Each row of a before or after table is a point. The points were changed in one or more steps. Then noise was added and the rows were shuffled. The steps act on columns, c1 being the first. Write out the steps. A step turns or swaps two columns, mirrors them in a line or flattens them onto one, adds a multiple of one to another, or multiplies or shifts one. Angles are multiples of 10 degrees, from the lower column toward the higher: turns from -170 to 170, lines from 10 to 170 but not 90. Use the fewest steps. Two steps may share a column if one is a turn and the other turns, adds or multiplies; they go together, in the order done. Otherwise the lowest column goes first.
(in the rows, 128 means zero)

Before, 13 rows:
[[ 89 172]
 [114  83]
 [105 134]
 [108  67]
 [103 129]
 [120 164]
 [120 154]
 [141 103]
 [116 137]
 [105 150]
 [144  57]
 [ 76  83]
 [103 125]]
After, 13 rows:
[[138 189]
 [ 59 140]
 [ 83 108]
 [127 143]
 [ 86  69]
 [109 147]
 [143 150]
 [118 106]
 [130 159]
 [118 148]
 [112 146]
 [ 67 106]
 [151 159]]
Steps: turn c1 and c2 by -50 degrees

Before:
[[103  85 122  97 153 162]
 [131 119 180 115 105 116]
 [105 103 166 104 141 128]
 [182 127 130 142 167 129]
 [142  97 148 125 104 117]
 [118 144 110 148  99 112]
 [122 106 123 157  95 158]
 [117 119  55 125  90 136]
 [110 126 175 115 161 159]
 [213 225  90 111  68 149]]
After:
[[115 183 123  88 154 139]
 [115 107 108 142 100 127]
 [112 164 123 153  94 123]
 [119 140  54 124  89 131]
 [141 142 148 131 104 159]
 [114 144 167  98 143 146]
 [115 154 175 108 159 112]
 [213  81  91 141  69  39]
 [174 129 131 158 169 132]
 [135 125 181 116 107 144]]
Steps: turn c1 and c4 by 20 degrees; turn c2 and c6 by -130 degrees

Before (14 x 11):
[[ 45 130 120  90 103 101 136  92 124 181 140]
 [194  94 113 135 157 125  71  39 149 136 108]
 [136 159 117 149 142 125 100 151  99 120 110]
 [ 79 127 139 112 141 102 146 108 108 178 168]
 [128 154 153 129 140 148 133 136  78 141 115]
 [141 118 131 120 143 107 157 135  87  80 129]
 [143 105 132 155 160 187 138 144 143  84 115]
 [142 147 124 144 161 124  63  32 143  80 107]
 [ 84 169 110  61 117  75  99 139 148 178 146]
 [ 78 154  88 118  92  76 162  84 152 202 127]
 [ 83 154  77 114  92 105 113 129 103 173 189]
 [130  95 166 150 105 136 110 144  96  91 103]
 [135 124  96 104 137 171 119 142  69 101  97]
 [198 153 131 117 118 155  85  32 161 105 126]]
After, 14 rows:
[[140 138 107 147  93 127  98 129 157 121 135]
 [147 120 141 152 171 124 111 128 154  91 172]
 [153 187  96 118 133 162 161 128  76 202 103]
 [162 104  84 104 125  90 119 128 176 101 129]
 [149 179 124  61 104 165 100 125  83 177 101]
 [ 52 143 130 116 114  93  85 128 149 105 132]
 [106  72 124 156 128  86 138 128 127  84 141]
 [197 153 128  92 143 144 135 125  77 181 115]
 [178 127 161 113 120 156 145 129 110 178 104]
 [180 177 128 113 131 135 114 129 118 174  48]
 [ 63  89 103 136 134 146  72 127 154 136 134]
 [106 115 112 144  93 136  62 127 124  80 141]
 [161 128 138 128  99 106 134 128 165 141 154]
 [146 118 131 119 127 154 157 129 167  79 131]]
Steps: turn c1 and c9 by 140 degrees; turn c2 and c5 by -130 degrees; turn c2 and c6 by 160 degrees; mirror c3 and c11 in the line at 20 degrees; multiply c8 by 0

Before (11 x 18):
[[195  94 163 124 107 116  86  95 140  65  98  96 179  99  94 134 146 149]
 [ 99 120 122 105 194 125 149 149  77 154 140 148 176 142 109 145 146  92]
 [144  98  86 132 184 129 186 113  87 179 171 126 134 118 122 129 147 106]
 [ 74 155 162 194 128 172 172 146 159 200 134 159 217 153 167 169 149 155]
 [160 102 125 105 136 124 124 154 104  67  97  97 102  62  84 116 143 135]
 [195 125 166  99 125 125  97 112 158  82  81 106 127  91 140 114 172 101]
 [126 130 103 138 189 108 199 119 108 144 115 187 170 119 133 143 140 133]
 [123  81  87 110 180 102 107 108 108 142 100 131 132  75 102 101 164 121]
 [ 65 155 119 163 179 150 176  96  98 136 156 139 184 137 160 134 159 132]
 [190 119 137 113 118  90  88 132 100  97  74  82 141 108 148 114 143 157]
 [155 126 146 119 128 143 119 108 168 100  65  86 146 157 121 160 168 168]]
After:
[[186 119 126 113  95  89  89 132  98  96  99 181 141 110 148 115 130 158]
 [170  93 138 125 101 117  85  95 140  64 105 190 179 100  94 134 119 150]
 [ 69 129 108 138 155 106 197 120 107 145 152 134 170 119 133 142 145 134]
 [105 155 108 162 172 149 176  96  97 135 163  68 184 137 160 133 146 131]
 [133  98  94 132 183 127 185 113  86 180 174 142 133 118 121 127 158 106]
 [161 124 130 100 104 125  98 112 157  81 106 190 126  93 141 115 127  99]
 [103 120 115 105 173 125 149 149  78 154 165 103 176 141 109 145 138  93]
 [ 88 156 137 195 129 171 172 144 159 200 129  80 217 154 167 170 121 155]
 [164 101 118 105 119 125 124 153 104  67 118 155 103  61  83 115 136 135]
 [175 126 117 119  96 144 119 107 169 100 101 147 146 157 122 161 137 171]
 [124  82  87 110 145 104 108 109 108 141 142 123 134  76 101 101 164 121]]
Steps: turn c1 and c12 by 80 degrees; flatten c3 and c17 onto the line at 140 degrees; flatten c5 and c11 onto the line at 40 degrees

Before (10 x 32):
[[101 144 137 110 100 164  98  83  88 141 145  72 117 179 117 161  69 105
   84 153 118  71 119 153 158  70 108 166 156 191 173 151]
 [ 69 130  88 130 123  90  93 118  82 140 158 148  92 115 130  80 145 188
  116  71 155 140 130 150 136 163 117 136 111 145 162 196]
 [106 120 108 154 109 113 127 147  91 140 152  85 143 156 148 126  93 120
   94 101 153  71 146  81 156 145 175  78 100 152 153 184]
 [ 98 133 148 126 125  93 121 151 100  99  85  62 115 120 118  87 153 183
   91 128 120 156 125 118 144  73 146 150  92 142 137 172]
 [ 97 126 149 111  88 117  83 137 167 117  67 134 106 157 102 164 122 111
  112 131  78 124 129 105  83 151 155 139 145 147 103 175]
 [119  99 102  83 117 150 166 113 160 127  69 154 122 125 125  91  62 112
  121 132  95  93 136  89 130 124 122 165  99 108 116 129]
 [104 157 113  94 108  98 171 131 159  61 100 157  99 110  88 154 138 128
  149 124 108 114 121 128 155 125 158 125 107 148 115 119]
 [143 143 177 135 126 112 106 109 154 110 160 150 179 148  85 113  85 116
   89 117 138 144 157 126 115 136 157 100 127 100 136 183]
 [144  99 103 102 139 117 133 153  83 134  89 147 101 117 155  81  95 174
  129 129 156 147  86 151 127  72 183 151  98 116 160 144]
 [151 180 155 140 130 171  89 125 161  86 102 100 172 185 144  90 148 159
  140 107  84  90 117 126  83 111 121  95 106 177 130 139]]
After, 10 rows:
[[151 179 168 141 130 171  80 125 160  86  92 124 171  78 131 153 148 159
  108 107  84  90  98 126  82 111 122 156 105 178 130 139]
 [ 96 127 162 112  87 117 147 136 167 118  48  95 106 100 128 183 123 111
  160 130  78 124 119 104  84 151 155 158 145 148 104 173]
 [ 69 130 102 130 124  91  71 118  81 139 168 151  91 141 116 143 144 188
  132  70 155 139 134 150 135 163 117 172 112 145 162 195]
 [101 143 181 111 100 163 148  81  88 140 151  54 118  84  94 168  69 106
  159 153 117  71 103 153 159  70 107 247 156 193 173 150]
 [120 100 106  82 118 149 106 112 160 127  51 150 123 128 123  80  61 113
  135 132  95  92 137  89 129 125 122 143  98 108 115 129]
 [105 121 104 153 110 114 126 147  92 140 160 114 143  95  88 128  94 119
  129 102 153  70 136  80 157 146 174 122 100 152 153 183]
 [105 157 122  94 107  99 168 131 159  62  91  97  99 147 167  97 137 129
  151 125 107 114 128 129 154 126 157 157 106 148 115 119]
 [143 142 152 134 126 113 106 110 155 110 169  85 178  97 117 144  86 116
  184 118 139 144 147 125 114 136 158  44 128  99 136 183]
 [ 98 134 162 126 125  95  87 151 101  99  72  47 115 137  99 120 153 182
  156 128 120 156 128 118 145  72 146 162  92 142 137 171]
 [143  98 107 102 139 118  85 153  84 134  79 187 101 153 116 106  95 172
  103 130 156 147  92 152 128  72 183 140  99 117 159 143]]
Steps: add 1.5 times c30 to c28; turn c3 and c28 by -20 degrees; turn c7 and c16 by -70 degrees; multiply c11 by 1.3; add 1.5 times c15 to c12; turn c15 and c19 by -120 degrees; mirror c14 and c23 in the line at 100 degrees

Before (14 x 64):
[[114 154  76 105  66 144 112 136  98 137 163 154  89  67 139 120 108 140
   63 161  88 102 158 140  90 170 100 148 101 107 108 165  99 154 138 138
  100  80 152 161 171  59 146 134 136  89 134  85 131 125 153 130 175 136
  103  94 111 195 111  66 114 133  98 186]
 [180 138  76 193  73 110 156 114 155 128 152 192 124 103  87  98 114 123
   83 124 149 176  62 170 101 111 163  88 136  85 116 119  90 148 144 173
   99 106 104 115 153 113 208 156 170 183 145 103 148 148  86  66 110 143
  126  73 149 147  98 106 105 120 109 140]
 [145 179 116 151 102  92  90 138 140  77 136 177 164 117 178  89 110 153
  156 128 120 164  98 158 166  78 154 111 123 115 131 137 153 144 108 167
  104 118 142 158 123 140 157 114 131 123  95 121 109 156  99 162 164 176
   78  97 112 146 112 155 141 151 120 154]
 [122 144  81 107 117 130 105 152 106  72 184 139 101 108 169 119 166  78
   92 158  97 111 131 149 134 111 186  93 171 115 102 110 130 166 139 154
  141 167 182 160 167 125 118  79 124 137 124  90 115 145  79 109 100 131
  112 134 129 134 102 144 123  92  96 109]
 [159 185 137 106 146 137 149 125 124 132 128 155 104  73  95  51 102 134
  156 147 134 200 147 128 154 106 157  92 155  88  65 138 163 180 159 151
  138  97 104 161  84 100 127 132 134 159 142 118 175 178 122 154 111  84
   78  97 107 138 104 147  97 178 148 164]
 [114 152 139 136 148  66 132 158  85 102 120 101 160 135  81  65 163 166
  163 191  99 131 156 141 158 134 181 106  93  83 110 170 120 147  71 127
   85  99 169 183  96 147 191 101 114 114  86  63  78 183 151 163 132 135
  161  81 122 177 128  69 125 182  92 134]
 [119 146  99 106  76 135  77 161  89  91 148 161 160 115  86 104 146  89
  160 153  81 114 151 111  86  99 129 105  98 123  96 163 124 175 155 131
   83 170 141 159 176 139 173 143 160 143  84  58 116 139 103 124 144 109
  124 148 173 147 142 164 108  97 113  99]
 [ 86 129 152 123 114 133 129 131 141 150 128 104 115 128 154 109 164 166
  105 149 153 154  85 165 147 133 119  90 187 112 136 154 148 175 100 109
  152 154 114 149 118 116 147 161  90 146 156  57  96 133  79 150 113  97
  146 147 154 138 144 103 177 147 138 147]
 [151 113 135 145  93 101 144 108 138 156 116 154 133 148 164 118 143 103
   63 117  79 112  91 150 136 119 153 147  96 150  70 185  91 120 125  91
  119 137 138 104  80 105 191 157 139  93 122 130 123 159 159 153 111  99
   91 131 118 163 118  93  99 175  94 123]
 [114 128 155 124  66  92 122 147  93 153 105  96 162 117 154 136 187  83
  158 118 122 102 146 147 115 164 113 145 177  93 134 137 150  95 121 141
  163 121 175 138 160 105 136 151  91 102  89 134  77 158  86 154 109 109
  141 123 105 136 116 138 192 147 152 127]
 [106 148 110 148 119  92 154 154 144 117 115 172 142 163  79 133 118 106
   96 154  81 141  96 118 168 138 119 137 139 167  59 170 127 115  72 107
  152  79  95 196 147 143 130 101 183  93 142 135 133 100 118 120 137 123
  106 137 113 143 104  98 193 118 143 146]
 [159 107 101 154  92  85 159 167  93 123  97 187 111  99  80 118 151 146
   64 174 138 201 135 143 169 143 171 150 176 123 115 168 169 127 101 140
  101 140  91 132 156 159 160  92 153 136  93  81  82 101 120  70 117 153
  103 116  91 109  69 128 151 100 175 176]
 [ 83 151 112 159 145  71 105 133 152 104 130 169 153 106 113  85 174  82
  106 121 120 122 100  78 116 175 101 126 187 163  86 169 105 134  67 148
   87 140 139 109 132  94 138 106 150 140 149 114 170 153 172 112 147 175
   97 159 124 159 104 131 153 132 177 155]
 [137 104 134 110 106 114 102 115  65 132 132 108  99 133  81  52 123  97
  107 120 121 117  94  89 101 153 189 184 148  94 151 168 135 119  73  76
  137 134  92 192  89 103 207 122 171  98 164  52 118 141  94  68 115 119
  102  78 113 121 118 121 168 138 109 110]]
After, 14 rows:
[[110 150 138 133 150  63 136 158  85 103 122 107 225 136  76  89 162 166
  162 189 103 126  67 142 158 132 177 106  90  86 108 171 118 106  64 126
   89  98 173 186  93 148 187  98 112 113  88  66  76 181 151 168 130 134
  147  77 121 175  92  68 125 180  93 132]
 [119 142 187 109 115 132 101 157 105  71 178 138  49 106 166 125 165  81
   86 152 131 113 116 147 142 107 190  95 170 120 103 112 128 140 141 154
  141 168 181 159 171 122 116  77 120 138 120  86 116 144  74 107  99 127
  101 129 129 132  98 145 123  95  94 105]
 [118 148 186 105  76 133  78 168  89  93 148 163 222 115  95 104 142  92
  162 149  91 114 101 116  83 101 131 106  95 125  95 163 122 123 150 136
   83 169 142 159 176 140 167 143 160 143  82  57 114 133 103 123 149 107
  111 151 180 148 111 164 114  93 114 103]
 [113 156 178 103  64 142 115 134  95 134 164 154   9  62 141 100 115 141
   60 155 124 102 126 139  89 172  92 146 106 111 101 167  99 151 136 142
   98  82 155 166 170  59 144 132 132  89 137  88 131 122 156 132 176 130
   90  95 109 188  96  67 112 133  97 189]
 [144 172 150 155 102  92  92 139 135  79 136 176 238 111 183 154 109 152
  155 127 148 163  85 160 164  77 153 112 121 119 132 137 152 122 107 168
   99 117 143 159 125 142 155 116 130 123  99 118 112 157 103 155 159 183
   81  98 112 142 129 153 141 151 114 156]
 [152 110 119 141  92 101 142 104 138 155 113 152 144 149 167 167 141 107
   66 114 115 107 109 146 133 115 154 144  89 152  76 185  92 130 128  97
  120 140 136 104  75 104 190 159 134  96 123 127 121 162 160 154 111 101
   75 128 114 158  94  88 104 172  93 128]
 [106 146 129 147 121  93 153 153 146 114 114 167 171 161  76 163 118 105
  103 152 126 140 124 123 166 139 121 142 142 165  71 168 128 151  73 108
  148  75  96 196 147 148 129 101 182  93 139 131 133  96 115 118 140 121
   98 136 114 141  81  95 191 120 142 147]
 [ 82 151 143 158 146  70 107 135 153 108 132 167 205 105 115 147 173  81
  104 122 147 122  79  82 111 176 100 119 187 160  88 168 100 139  61 147
   88 145 146 113 128  88 138 110 151 138 146 117 172 157 170 118 149 179
   97 160 125 160 109 132 152 133 181 157]
 [ 86 131 146 126 113 135 130 134 139 150 129 109  86 127 152 163 164 165
   98 145 124 152 102 168 145 130 120  87 188 113 135 157 146  78 100 110
  151 157 116 147 114 118 151 162  89 148 159  55  99 136  81 150 112  95
  158 148 152 138 149 108 174 145 131 146]
 [161 185 157 107 153 131 145 128 127 131 125 154  57  73  91  98 102 134
  155 151 160 201  55 129 152 106 162  96 157  91  64 140 162  93 162 149
  138  97 104 158  88  98 128 135 137 164 146 119 166 181 127 156 108  80
   87  94 109 133 128 145  98 177 149 165]
 [160 108 145 149  94  90 161 166  96 125  93 186  73  97  81 121 140 149
   62 174 186 198 119 145 164 143 171 148 180 121 113 169 170 150  97 135
  104 140  89 132 157 160 160  91 153 133  97  82  87 101 121  64 118 156
  106 108  88 106 104 126 148 107 171 178]
 [115 127  87 123  66  90 123 153  98 151 107  98 232 120 155 113 188  84
  157 121 139  96 140 145 116 166 114 142 176  94 132 136 151 125 123 141
  161 125 177 136 162 105 135 158  86 100  94 131  77 158  92 156 114 111
  134 130 104 137 112 139 195 145 155 126]
 [178 139 171 191  76 107 156 113 158 125 154 189 113 102  92 189 114 125
   82 122 165 172  84 166 102 108 156  90 138  83 113 121  88 154 150 171
   96 104 105 110 151 107 204 160 170 183 145 103 149 146  87  68 110 140
  127  71 149 146 125 101 104 123 108 139]
 [137 101 119 112 102 115 107 114  68 131 127 111  37 137  83 151 120  92
  102 119 139 120  45  95  97 145 188 191 147  90 149 169 134 131  74  73
  134 132  96 190  91  99 200 119 172 100 166  53 116 138 100  77 113 125
   98  81 111 122 124 116 165 138 113 113]]
Steps: turn c3 and c34 by -130 degrees; multiply c13 by 3; turn c16 and c23 by 80 degrees; turn c21 and c55 by 20 degrees; turn c21 and c59 by 50 degrees

Before (13 x 64):
[[176 106  86 108 113 140 109  93 174 121 137 122 132 108 167 135 162 144
   92 116 131 100 178 121 127 158 115 150 140 104 145 152 127 129 127 138
  116  99 180 141 160 121 163 133  97 147 119 148 117 127 151 122 119 130
  188  99  93  91 116 128 121 119 108 190]
 [100 154 134 123 164 103 114 100 136  85 155 149 138 117 114  61  85  95
  162 151 145 127 145 123  95 100  69 113 123 140 129 142 140  62  93 123
  135 121 160 119 105 131 141 145 130  80 173 178 156 150 139  98 153 115
   89 146 122 107 154 129 105 124 112 102]
 [114 181 129 167 119  74 107 140  90 161 105 118 121 163 132 151 109 171
  159 169  99 122 101  81 144 100 119 112 150  99 139 152 149 100 118 166
  185 131 139 129 112 131 114 134  98 157 131  95 123 134 124 156 187 147
   76 141 133 121 134  97 119 155 123 105]
 [114 138 129 151 132  92 107 150  73 142 109 122 114 165 152 205 136 159
  162 137 119 146 154 119 127 109 127  95 181  97 142 168 133  97  58 128
  139 119 146 128 106 155 110 164  99 181 141 107 111 202 115 152 140 144
   79 144 135 134 134  85 139 136 113  94]
 [170  86 128  83 115 135 126 140 205 141 171 139 122 129 174 117 159 130
  109 117 116 117 161  97 107 174 151 129 136 117 133 124 154 170 140 139
  119  83 158 133 152 166 129 150  99 121 120 108 125 119 163  81 124 105
  212 129  95 127 118 122 135 131  90 142]
 [112 134 147 151 136 106  89 141 100 136  77  80 131 211 104 175 171 161
  202 169 136 138 131  94 140 122 117  84 144 117 117 155 120  99  96 131
  163 131 133 125 130 167 138 119  77 128 123 101  95 140 139 177 159 102
  110 144 155 139 163  95 176 161 111 140]
 [187 109 123 157 113 148 124 134 166 138 158 136 120 140 181 149 147 110
   97  89  99 126 185 110 117 158 101 152 138 116 134 110 135 138 143 142
  111 139 161 128 143 154 109 121 127 118 107 135 123 124 181 116 133 127
  214 131  60 120 108 149 147  95 156 150]
 [ 72 146 105 111 149 132  86 118 142 108 142 144 104 121 121  53  99 129
  199 154 149 140 148  85 106  65  63 118 104 181 126 108 166  96  87 126
  147 107 158 107  79 125 112 150 142 112 123 207 173 155 110 154 141 125
   93 127 127  90 162 130  81 159 149  82]
 [178 117 103 102 134 147  69 130 161 134 131 152 136 153 165 140 142 123
   75 116 126 140 144 131  81 154 116 160  93 133 142 140 126 141 137 132
  135 101 155 135 143 139 114 135 114 162 130 133 147  94 166 108 115 100
  165 134  84 126 114 130 153 120 128 126]
 [ 75 170 118 154 143 124 101 133 151  81 138 151 132 122 147  51  83 147
  169 133 150 165 141 133  70  98  98 125 123 149 129 109 154  93  90  96
  144 135 159 130 127 126 127 142 119 105 151 171 143 147 107 106 121 177
  113 122 149  95 165 124 111 175 137 115]
 [173  85 132 107 132 121 125 123 208 129 152 141 138 140 205 175 158 131
  107 114 139 127 129 122 123 191 135 141 134 127 151 149 133 135 123 121
  106 115 158 131 140  96 146 112 140 122  61 128 127 101 163  88 124 104
  179 111  74 142 109 113 135 146 120 154]
 [128 129 159 156 147  84  90 139  94 164 116 117 127 156 115 216 137 188
  168 146 109 130  95  83 130  85  91  98 166 128 132 140 155 106 114 110
  128 127 130 110 106 153 119 141  90 175 164 118  86 152 134 139 163 126
   78 154 143 111 174 104 152 174 117 149]
 [179 103 132  96 104 123 113 128 163 129 133 105 186 149 187 135 163 102
   99 115 118 136 157 105  94 139 106 124 150 122 129 129 170 135 129 125
  110 101 159 149 130 160 138 107 117 115  96 137 162  77 153 112 105 113
  187 105  72  99 144  88 135 133  97 151]]
After, 13 rows:
[[187 107 125 158 122 151 120 136 167 138 154 113 121 142 179 147 146  91
  100  92  96 123 185 113 122 126 104 150 136 116 134 106 132  96 142 145
  107 138 158 127 144 152 106 124 148 118 139 131 124 129 186 117 134 128
  231 129  60 123 106 149 148  94 157 146]
 [110 142 136 157 102  95 107 150  73 146 108 133 111 166 153 209 135 191
  167 143 123 147 156 120 125 104 126  95 184  99 142 167 130 156  59 127
  139 122 147 132 106 155 110 165 120 185 123 105 111 201 119 152 139 145
   73 144 134 136 130  88 140 138 108  95]
 [173 104 138 107  97 140 110  92 169 121 135 131 129 109 166 137 163 160
   93 114 128  94 181 122 127 117 114 149 136 104 146 154 124  99 128 138
  118  99 179 144 162 120 163 128 140 148 169 150 119 126 152 118 120 128
  198  99  91  87 116 129 121 124 107 187]
 [128 126 127 155  94  83  90 134  93 162 118 137 128 152 118 218 138 247
  167 147 109 127  93  81 127 124  92  97 164 129 132 139 154 176 115 106
  124 131 129 107 102 156 115 141 101 178  86 124  83 150 136 138 164 126
   74 148 143 109 178 107 155 174 120 150]
 [ 74 175 130 151 121 127  98 133 149  82 143 103 135 125 141  49  86 170
  168 130 155 168 142 135  68 106  94 124 120 148 127 113 153 168  86  97
  145 136 159 128 128 122 123 148 110 103 129 174 150 145 112 105 114 174
  104 123 149  95 163 119 107 175 135 114]
 [ 97 157 169 119 137  99 111 102 137  85 159 107 129 118 113  63  86  61
  164 144 144 128 143 120  96  77  67 109 124 140 131 138 142 178  88 126
  135 118 161 118 108 127 141 144  95  76 108 178 155 153 140  98 158 114
   78 148 124 107 155 127 103 126 109 103]
 [175 119 137 103 114 146  70 130 164 131 131 102 137 156 166 141 141 113
   80 114 126 143 147 131  84 129 120 160  91 127 142 135 123 103 137 131
  133 102 159 135 140 134 111 135 118 159 148 133 147  93 166 109 114  98
  171 134  83 123 117 132 156 121 131 130]
 [111 134 100 152  76 103  91 142 100 136  75 179 132 210 113 172 169 193
  202 168 138 138 134  96 142 101 118  85 140 115 117 153 114 143  98 127
  160 130 131 124 129 168 138 121 110 124 109  94  95 138 142 178 158 103
   93 147 159 141 165  89 180 163 110 141]
 [112 182 113 166 101  72 106 143  90 161 106 136 123 161 130 152 107 219
  161 173 102 120  98  80 145 116 116 108 151  98 143 149 146 164 120 164
  184 131 134 130 110 137 113 133 132 159 123  91 123 132 126 157 186 147
   53 139 134 120 134  93 118 151 122 106]
 [183 102  93  94 114 118 113 126 161 128 136 151 188 153 188 136 160  73
   99 114 125 136 157 103  93 129 108 123 149 122 126 129 170 112 127 125
  107 106 161 150 130 161 142 107 152 114 135 134 162  80 155 115 103 110
  193 107  71  99 145  84 136 135  95 149]
 [ 73 150 115 109 149 132  89 121 141 110 140 110 105 120 121  55 100 131
  195 154 151 144 147  86 106 116  61 123 102 181 127 106 161 200  88 126
  147 107 158 107  78 124 110 151 109 110 150 208 169 153 117 155 144 121
   79 128 128  91 162 128  82 160 152  82]
 [175  84  56 104 139 123 121 123 208 131 155 115 142 142 204 175 156 133
  107 114 142 135 126 121 119 114 138 140 134 128 153 149 131  66 127 119
  109 115 162 129 141 100 146 117 123 122 144 129 128 103 157  89 124 101
  184 110  75 144 111 113 137 145 118 156]
 [172  83 118  80  99 133 125 138 202 143 175 113 124 128 175 114 161 132
  111 117 117 117 167  94 106 153 149 125 133 118 130 123 155  65 141 137
  123  86 158 129 154 164 124 152 133 122 132 102 124 116 170  82 120 101
  220 130  92 125 121 120 134 137  95 139]]
Steps: turn c3 and c47 by -110 degrees; add -0.5 times c62 to c3; turn c5 and c45 by -80 degrees; multiply c12 by -1; multiply c18 by 2; add -0.5 times c20 to c55; turn c26 and c34 by -110 degrees
